Each row is a point. Each copy is the shape, with its points in the same order, turned, moved and blurred by noise. Is it also mirrored, or only turned?
In the rows, zero is written as 128.

Shape (8 x 3):
[[ 74  78  67]
 [ 95 193 168]
 [146 103 162]
 [ 75  83 162]
 [152 136 147]
 [203  64 111]
 [160 132 154]
 [181  94 113]]
Copy 1, 8 rows:
[[ 73 146  49]
 [159 212 161]
 [125 108 155]
 [ 59 148 138]
 [156 138 150]
 [153  46  99]
 [153 123 154]
 [149  91 108]]
Copy 1 is: only turned
Copy 2, 8 rows:
[[100  32  64]
 [ 53 151 166]
 [151 106 152]
 [115  50 163]
 [127 129 130]
 [215 116  99]
 [134 133 147]
 [168 123  92]]
Copy 2 is: only turned
Copy 3, 8 rows:
[[ 96 139  31]
 [111 213 168]
 [145 116 141]
 [ 77 122 118]
 [163 155 141]
 [205  83  94]
 [167 145 150]
 [187 121 103]]
Copy 3 is: only turned

Shape, 11 rows:
[[108 197  85  73  95  64]
 [146 140 162  69 159  92]
 [159 141 116 183  99 115]
 [145 101 107 115 108  54]
 [153 147 140 126 125 150]
 [117 168 162  88 178  90]
 [137  94 189 127  99 160]
 [114  93 111 191 200 126]
 [ 92 180  82 107 171 112]
 [139 124 183 191  96 108]
 [147 189 192 113 120  86]]
Copy 1:
[[ 91 209  68 126  70  85]
 [158 141  87 102 141  62]
 [ 93 116 166 177 110  92]
 [ 85 101  82 145 109  58]
 [150 133 151 147 133 119]
 [133 171  93  81 159  71]
 [156  74 169 106  98 125]
 [ 70  99 135 138 223 120]
 [105 191  79 127 166 133]
 [ 88 104 202 120 114  76]
 [139 182 161  96 108  51]]
Copy 1 is: only turned
Copy 2:
[[108 224 149  74  85 109]
 [111 125 164  87 148  86]
 [159 146  74 158 101 119]
 [123 120 124  96  60 100]
 [140 140 106 126 154 136]
 [ 85 152 165 118 159  82]
 [169  87 148 146 147 161]
 [ 55  90  72 181 126 121]
 [ 49 189 115 110 132 124]
 [174 120 125 197 114 112]
 [158 172 166 135 150  71]]
Copy 2 is: only turned
Copy 3, 11 rows:
[[141 249 126 121 130 158]
 [204 144 115 126 138 128]
 [ 78 149 132 127 142  61]
 [129 174  64 155 119 111]
 [131 127 146 101 147 110]
 [202 156 147 156 151 141]
 [134  77 135  99  84 101]
 [ 97  83 127 203 179 121]
 [129 182 149 149 187 177]
 [112 120 151 146  89  53]
 [189 176 167 127 115  87]]
Copy 3 is: mirrored
Copy 4 (11 x 6):
[[174 211  62 105  83 180]
 [156 198 145 129 149 145]
 [196 110 100 136  81 107]
 [164 186  69 172 122 105]
 [159 125 138 126 107 150]
 [157 196 144  80 156 139]
 [107 112 162 148 106 119]
 [170  82  92 107 190  88]
 [178 150  70  66 151 171]
 [146 114 135 121  84  58]
 [162 195 162  90  87 116]]
Copy 4 is: mirrored
